Each row is a point. To make a cloud, some directions were put in groups of two or more. Within a group, all points are equally far from the middle, so they leave a hole (a ring in 2 directions, a hollow ball in 3). The other directions are filled evenly. Then the cloud was stretched, turned, moved and blurred a little. How many holes are there, and how many directions does each take, smallest first?

Cloud:
[[-0.38 -0.39]
 [-0.43  0.33]
 [-0.08  0.25]
 [-0.16 -0.51]
 [-0.12  0.65]
 [ 0.08 -0.31]
 [-0.45  0.10]
 [-0.27 -0.33]
 [-0.06 -0.35]
 [-0.02 -0.43]
 [-0.19 -0.43]
 [-0.61  0.32]
 [-0.46  0.39]
 [-0.48 -0.24]
 [-0.02 -0.50]]
Holes: 0

Cloud (28 x 4):
[[-0.46  0.03 -0.22 -0.75]
 [-0.48  0.03  0.38 -0.70]
 [-0.08  0.52 -0.02 -0.44]
 [-0.39 -0.78  0.08  0.03]
 [-0.71 -0.45  0.21  0.07]
 [ 0.23  0.37 -0.07 -0.37]
 [-0.75 -0.33 -0.11  0.01]
 [ 0.32  0.20 -0.19 -0.39]
 [ 0.04 -0.55  0.18  0.39]
 [ 0.14  0.01  0.36  0.41]
 [ 0.20  0.31  0.37  0.08]
 [ 0.07  0.18  0.28  0.42]
 [-0.31  0.08 -0.60 -0.26]
 [ 0.19 -0.67 -0.23 -0.24]
 [-0.01 -0.06 -0.53  0.19]
 [ 0.12 -0.20  0.38  0.43]
 [ 0.37 -0.37 -0.19 -0.40]
 [ 0.30 -0.34 -0.42 -0.09]
 [ 0.24  0.29  0.37  0.02]
 [ 0.42 -0.06 -0.08 -0.41]
 [ 0.17 -0.30 -0.40  0.22]
 [ 0.08 -0.49  0.17 -0.69]
 [-0.02 -0.07 -0.42  0.35]
 [-0.21  0.42 -0.17 -0.58]
 [-0.20 -0.31  0.40 -0.75]
 [-0.47 -0.39 -0.19 -0.71]
 [ 0.32 -0.41 -0.35 -0.18]
 [ 0.12 -0.32 -0.15  0.44]]
Holes: 2 (2, 2)

Cloud (53 x 6):
[[-0.07  0.04  0.21  0.42  0.13 -0.71]
 [ 0.26 -0.25  0.61 -0.59  0.23  0.04]
 [ 0.39  0.35  0.07  0.56 -0.59  0.14]
 [ 0.31 -0.42 -0.01 -0.81  0.21  0.04]
 [ 0.29 -0.51  0.00  0.24  0.41  0.10]
 [-0.06 -0.23  0.21 -0.40 -0.19  0.51]
 [ 0.27  0.56 -0.11  0.72  0.18  0.09]
 [-0.50 -0.09 -0.33  0.58 -0.38 -0.05]
 [-0.04 -0.47  0.35  0.28 -0.33 -0.43]
 [ 0.36  0.21  0.27  0.58 -0.64  0.25]
 [ 0.73  0.04 -0.30  0.04  0.10 -0.20]
 [ 0.17 -0.43 -0.10 -0.67  0.01  0.13]
 [ 0.47  0.25 -0.46  0.03 -0.03 -0.49]
 [ 0.37  0.34 -0.20  0.17 -0.21 -0.62]
 [ 0.42  0.51  0.26  0.45 -0.31 -0.14]
 [ 0.41  0.01  0.06  0.05 -0.68 -0.09]
 [-0.03  0.14 -0.20  0.59  0.21 -0.42]
 [-0.34  0.52  0.33 -0.13  0.36  0.08]
 [ 0.55 -0.17 -0.41 -0.21 -0.32 -0.13]
 [-0.48 -0.39 -0.14 -0.07 -0.35  0.21]
 [ 0.22  0.48  0.22 -0.27 -0.44 -0.58]
 [-0.01  0.33  0.42  0.21  0.45 -0.52]
 [ 0.24  0.63  0.54 -0.06 -0.05 -0.28]
 [ 0.09  0.24 -0.26  0.38 -0.03 -0.61]
 [-0.61 -0.03 -0.27 -0.08 -0.27 -0.03]
 [ 0.11  0.26  0.07  0.38  0.49 -0.51]
 [ 0.04  0.31  0.07 -0.31  0.73 -0.34]
 [ 0.62  0.21 -0.36  0.05 -0.01 -0.50]
 [ 0.42  0.38 -0.18  0.40 -0.48 -0.10]
 [ 0.35  0.06  0.32 -0.53  0.20  0.37]
 [-0.06  0.44 -0.36 -0.51 -0.25 -0.02]
 [-0.11 -0.41 -0.20  0.30 -0.60  0.33]
 [-0.47 -0.12  0.68  0.10 -0.05  0.24]
 [-0.26  0.32  0.40 -0.21 -0.14 -0.65]
 [-0.06  0.51  0.20 -0.77  0.15 -0.26]
 [ 0.37 -0.03  0.20  0.31  0.31  0.67]
 [ 0.69 -0.35 -0.24 -0.28  0.29 -0.16]
 [-0.08 -0.27  0.59  0.44  0.42  0.12]
 [ 0.47  0.11 -0.47 -0.66  0.01 -0.14]
 [-0.55  0.11 -0.34 -0.14 -0.27 -0.11]
 [ 0.32 -0.50 -0.05 -0.19  0.42  0.13]
 [ 0.35  0.06  0.70  0.45 -0.15  0.32]
 [-0.47 -0.05 -0.54  0.40  0.08  0.15]
 [-0.41  0.40  0.52  0.32 -0.10 -0.19]
 [ 0.31  0.33  0.51 -0.37  0.03  0.40]
 [-0.30  0.47  0.38 -0.41  0.20 -0.18]
 [ 0.41 -0.19  0.58  0.11 -0.35 -0.22]
 [ 0.54  0.08 -0.01  0.74 -0.24  0.29]
 [-0.17  0.54 -0.30 -0.10  0.24  0.40]
 [ 0.44  0.22  0.55  0.07 -0.44 -0.06]
 [ 0.48  0.21 -0.26  0.37 -0.47  0.04]
 [-0.10  0.43 -0.42  0.55 -0.40 -0.07]
 [-0.04  0.34 -0.47  0.43 -0.27 -0.25]]
Holes: 2 (2, 3)

Cloud, 82 rows:
[[-0.32 -0.02 -0.39  0.05 -0.83  0.30  0.32 -0.01]
 [ 0.41  0.05 -0.37 -0.20  0.42 -0.24  0.01  0.10]
 [-0.03 -0.11 -0.28 -0.40 -0.25 -0.14  0.49 -0.33]
 [-0.02 -0.03  0.28  0.52 -0.02 -0.43  0.23  0.70]
 [-0.37  0.47 -0.43  0.82 -0.10 -0.62 -0.52  0.05]
 [-0.02 -0.24 -0.16  0.47  0.31 -0.14  0.53 -0.28]
 [-0.33  0.39  0.08 -0.13 -0.68  0.01 -0.25  0.09]
 [ 0.48 -0.06  0.26 -0.12  0.25  0.60 -0.30  0.21]
 [ 0.15  0.07 -0.01 -0.49 -0.08 -0.22 -0.33 -0.05]
 [ 0.28  0.30  0.49 -0.04 -0.30 -0.28  0.07  0.33]
 [ 0.08  0.16 -0.13  0.87  0.36 -0.32  0.22 -0.24]
 [ 0.49 -0.12 -0.24 -0.01 -0.34 -0.70  0.36 -0.59]
 [ 0.29 -0.31  0.19  0.18 -0.65  0.54 -0.63  0.09]
 [-0.02 -0.17  0.25 -0.12  0.67  0.23 -0.15 -0.61]
 [ 0.70 -0.15 -0.32  0.03 -0.29  0.63  0.08  0.22]
 [ 0.62 -0.28  0.23 -0.14 -0.35 -0.55 -0.40 -0.47]
 [ 0.36 -0.21  0.03 -0.41  0.08  0.53  0.10 -0.23]
 [-0.12 -0.45  0.44  0.01  0.20  0.36  0.07 -0.19]
 [ 0.27  0.01  0.57 -0.10  0.18  0.11  0.30 -0.35]
 [ 0.56  0.20  0.02 -0.26  0.01  0.48 -0.07 -0.61]
 [ 0.30  0.58  0.31  0.03 -0.18  0.26  0.43 -0.32]
 [ 0.35  0.14  0.15 -0.37  0.31 -0.64 -0.38  0.29]
 [ 0.18  0.53  0.53  0.42 -0.11 -0.44  0.14  0.05]
 [ 0.09  0.44 -0.41  0.08  0.45 -0.09 -0.03 -0.47]
 [ 0.20  0.66 -0.22  0.75 -0.39 -0.37  0.01 -0.09]
 [ 0.25 -0.08 -0.55 -0.31 -0.08  0.53  0.49  0.18]
 [ 0.11 -0.38 -0.34 -0.31  0.08  0.18  0.41 -0.23]
 [-0.11 -0.35  0.29  0.02  0.20 -0.15  0.52 -0.18]
 [ 0.34  0.40 -0.27  0.63 -0.54 -0.15 -0.31  0.16]
 [-0.38 -0.58 -0.01  0.14 -0.24 -0.56 -0.59 -0.43]
 [ 0.05  0.19 -0.42  0.26 -0.12 -0.11  0.35 -0.12]
 [-0.48  0.17  0.13  0.45 -0.05 -0.31  0.16 -0.19]
 [ 0.44  0.31 -0.25 -0.36  0.31 -0.84 -0.06 -0.39]
 [ 0.06 -0.66 -0.23 -0.80 -0.79  0.07  0.03  0.05]
 [ 0.11  0.32 -0.11 -0.14  0.13  0.26  0.02  0.42]
 [ 0.22 -0.67 -0.02  0.04  0.28 -0.17  0.48 -0.02]
 [ 0.06 -0.49 -0.90  0.20 -0.24  0.16 -0.47  0.00]
 [-0.70 -0.16 -0.52  0.27 -0.02 -0.17  0.58  0.52]
 [-0.34  0.42  0.29 -0.65  0.27  0.03  0.01 -0.01]
 [ 0.76 -0.47  0.37 -0.06 -0.27 -0.57 -0.26  0.20]
 [-0.05 -0.58 -0.02  0.12 -0.67  0.22  0.39 -0.21]
 [ 0.34  0.06 -0.38 -0.12 -0.07  0.03  0.35  0.11]
 [-0.49  0.11 -0.28  0.22  0.50 -0.29 -0.03 -0.01]
 [-0.39  0.20  0.32  0.45  0.05 -0.60 -0.56 -0.54]
 [-0.16 -0.67  0.11 -0.47 -0.16 -0.39  0.25  0.16]
 [-0.03  0.23 -0.64  0.11 -0.24  0.29  0.06  0.10]
 [-0.02  0.81  0.26  0.10 -0.50  0.15 -0.24 -0.39]
 [ 0.50  0.30 -0.26  0.51 -0.18  0.17 -0.12  0.15]
 [-0.39  0.22 -0.32 -0.43 -0.73 -0.22  0.31  0.02]
 [ 0.27  0.38 -0.09 -0.74  0.36 -0.16  0.56 -0.20]
 [-0.08 -0.09  0.15 -0.32  0.15  0.28  0.41 -0.76]
 [-0.11  0.07  0.09 -0.41 -0.12 -0.31 -0.59  0.01]
 [-0.43  0.41 -0.31  0.20 -0.22 -0.52 -0.19  0.28]
 [ 0.33 -0.29  0.35  0.07  0.05  0.18  0.21  0.10]
 [ 0.06  0.77 -0.26  0.83  0.17  0.11 -0.13 -0.14]
 [ 0.18 -0.16  0.00 -0.71 -0.31 -0.62  0.36 -0.26]
 [-0.32  0.13 -0.68  0.11  0.35 -0.31  0.17  0.33]
 [-0.34 -0.23  0.23  0.19 -0.44 -0.43 -0.48 -0.41]
 [-0.23 -0.44 -0.05  0.50 -0.25 -0.44 -0.13 -0.21]
 [-0.04 -0.42  0.34 -0.04 -0.36 -0.47  0.31 -0.31]
 [-0.28  0.52 -0.30  0.64 -0.21  0.45 -0.32  0.06]
 [-0.70 -0.87 -0.41 -0.25 -0.10 -0.80  0.22  0.05]
 [-0.57 -0.01 -0.18 -0.12 -0.38 -0.18  0.05 -0.11]
 [ 0.41  0.64 -0.58 -0.55  0.45 -0.07  0.26 -0.33]
 [ 0.56 -0.15  0.13 -0.38  0.33 -0.01 -0.10 -0.34]
 [ 0.66  0.23 -0.26  0.34  0.00  0.10  0.44  0.63]
 [ 0.47 -0.49 -0.52 -0.01 -0.36 -0.64  0.32  0.08]
 [ 0.28  0.36  0.09 -0.21 -0.68 -0.38  0.01  0.05]
 [ 0.31  0.23  0.03 -0.08 -0.10 -0.31  0.67 -0.04]
 [ 0.27 -0.16  0.20  0.07 -0.03 -0.16  0.60  0.40]
 [-0.01 -0.31  0.06 -0.78 -0.50 -0.61  0.10  0.53]
 [ 0.13  0.54 -0.80  0.24 -0.51  0.09 -0.11  0.11]
 [ 0.39  0.18 -0.15  0.22 -0.30  0.12  0.16 -0.24]
 [-0.62  0.26 -0.40 -0.10  0.16 -0.39  0.02  0.28]
 [ 0.57  0.40 -0.19  0.10  0.21  0.14  1.02 -0.26]
 [-0.06  0.05 -0.21  0.59  0.25  0.05  0.66  0.02]
 [ 0.23 -0.28 -0.03  0.38 -0.10 -0.52 -0.33  0.13]
 [-0.47  0.25 -0.22 -0.43 -0.40 -0.39  0.17  0.33]
 [ 0.48 -0.07 -0.72 -0.08 -0.43 -0.34  0.44 -0.06]
 [ 0.77 -0.37 -0.43 -0.12 -0.01  0.27  0.34  0.15]
 [ 0.02 -0.40 -0.22 -0.24 -0.48 -0.03  0.36  0.02]
 [-0.06 -0.75  0.36 -0.02 -0.85  0.25 -0.16  0.00]]
Holes: 0
